Rows are points. Each copy is the shape, with its points in the same order, stretched, turned, moved and blurred by noise. Some copies are also mirrored. Which?

Shape:
[14 4 -40]
[10 9 -24]
[-18 17 21]
[13 26 -26]
[-17 -18 19]
[15 -6 12]
[-35 -23 7]
[17 -13 -27]
[-34 10 -23]
Copy 1, 9 rows:
[-51 -13 11]
[-34 -1 11]
[5 21 -10]
[-44 17 13]
[19 -13 -22]
[15 -7 16]
[5 -22 -39]
[-34 -23 10]
[-39 2 -40]
Copy 1 is: mirrored
Copy 2, 9 rows:
[-17 -33 -22]
[-8 -18 -16]
[2 43 -2]
[-3 -10 -33]
[-11 24 36]
[20 3 21]
[-36 26 34]
[-10 -30 4]
[-47 15 -13]
Copy 2 is: only turned
Copy 3:
[18 29 -46]
[8 23 -33]
[-17 18 22]
[-9 27 -40]
[21 11 31]
[9 -8 -3]
[33 31 38]
[28 16 -32]
[11 60 7]
Copy 3 is: mirrored
Copy 4:
[41 20 -6]
[25 15 -4]
[-25 -7 -10]
[19 30 -1]
[-6 -32 -13]
[7 -15 15]
[0 -34 -32]
[39 -1 1]
[7 8 -45]
Copy 4 is: only turned

Shape:
[9 -25 0 1 -16 8]
[8 -5 3 -16 0 -1]
[31 15 12 6 21 -8]
[-8 -18 -2 -1 -10 -23]
[-5 -3 -1 -1 -20 -12]
[-3 3 7 12 2 24]
[-4 -14 16 -21 -26 -2]
[-48 13 -30 -10 22 -20]
[22 14 -23 6 8 11]
Copy 1 (9 x 6):
[18 -12 -20 -4 -14 0]
[12 -1 11 -8 -12 1]
[23 20 25 26 -16 -15]
[-15 -7 -5 -8 -20 -17]
[-6 10 -10 -12 -16 -15]
[21 9 -11 9 18 -5]
[14 -6 -7 -33 -13 -14]
[-60 12 19 -5 19 4]
[11 24 3 22 -9 21]
Copy 1 is: mirrored
Copy 2:
[-12 -22 -3 -10 0 2]
[0 -5 6 -23 13 -4]
[25 4 27 9 13 7]
[-19 -8 15 -10 2 -23]
[-6 -3 1 -10 -9 -21]
[-1 12 -7 -6 -9 20]
[-11 -15 5 -38 -6 -14]
[-23 43 -1 -15 20 -26]
[19 8 -17 11 18 7]
Copy 2 is: only turned
Copy 3:
[-16 -24 -7 0 -16 12]
[-2 -9 2 -23 2 10]
[17 1 41 -3 16 -6]
[-26 -1 -5 -13 -19 -21]
[-9 0 -9 -7 -19 -14]
[7 11 9 14 -7 25]
[-13 -15 -4 -30 -29 9]
[-21 56 -29 -9 12 -7]
[22 -4 -6 17 24 5]
Copy 3 is: only turned

Shape:
[6 -44 -21 -18 7 -34 -44 1 36]
[-30 16 -39 27 -28 -6 -5 -35 19]
[29 -2 -37 -5 24 -18 -9 22 -15]
[31 13 -31 -20 15 -26 -1 -7 28]
[11 0 28 -8 -13 -1 15 18 35]
[21 -19 -9 16 21 25 -32 -16 11]
[-24 2 30 -35 -16 24 16 -7 9]
[17 22 19 19 24 6 -22 0 37]
[-27 -23 11 -12 17 -32 0 -11 -24]
[2 19 21 4 7 18 -30 -9 -20]
[-23 -3 9 -5 -28 5 16 14 -3]
[40 23 18 14 -9 -8 9 -6 -28]
Copy 1, 12 rows:
[36 -46 -11 6 -9 14 -26 -14 41]
[3 -1 -27 36 -54 -24 31 -2 29]
[40 10 -17 3 28 8 1 -27 7]
[34 -21 -7 -9 12 -25 18 3 29]
[16 -11 12 1 4 -14 -14 54 -6]
[15 -2 30 25 -11 7 2 -34 15]
[-38 -16 -9 7 -5 -1 13 51 2]
[17 2 32 5 -6 -38 -30 -6 13]
[-5 -36 -25 -9 -13 15 0 -1 -23]
[-15 22 18 -10 -20 -1 -5 -15 -3]
[-9 4 -23 18 -12 8 8 49 -12]
[26 20 13 -21 -10 -3 31 15 -29]
Copy 1 is: only turned
Copy 2, 12 rows:
[-36 -16 14 40 31 -23 17 -32 24]
[-10 -1 -10 6 -60 -43 34 2 27]
[13 6 -12 15 44 -8 33 12 -8]
[14 30 7 20 29 -12 25 -18 20]
[14 -1 40 -15 4 1 -25 3 21]
[4 -9 -31 41 -9 20 2 4 16]
[-7 11 16 -35 -28 16 -25 6 -7]
[16 21 12 42 -6 7 -18 18 28]
[-5 -18 10 0 0 -15 16 -6 -46]
[10 13 -32 18 -16 2 -19 22 -16]
[-3 -14 17 -38 -20 -13 -5 17 -4]
[55 0 -24 -4 7 -17 -9 5 -22]
Copy 2 is: only turned
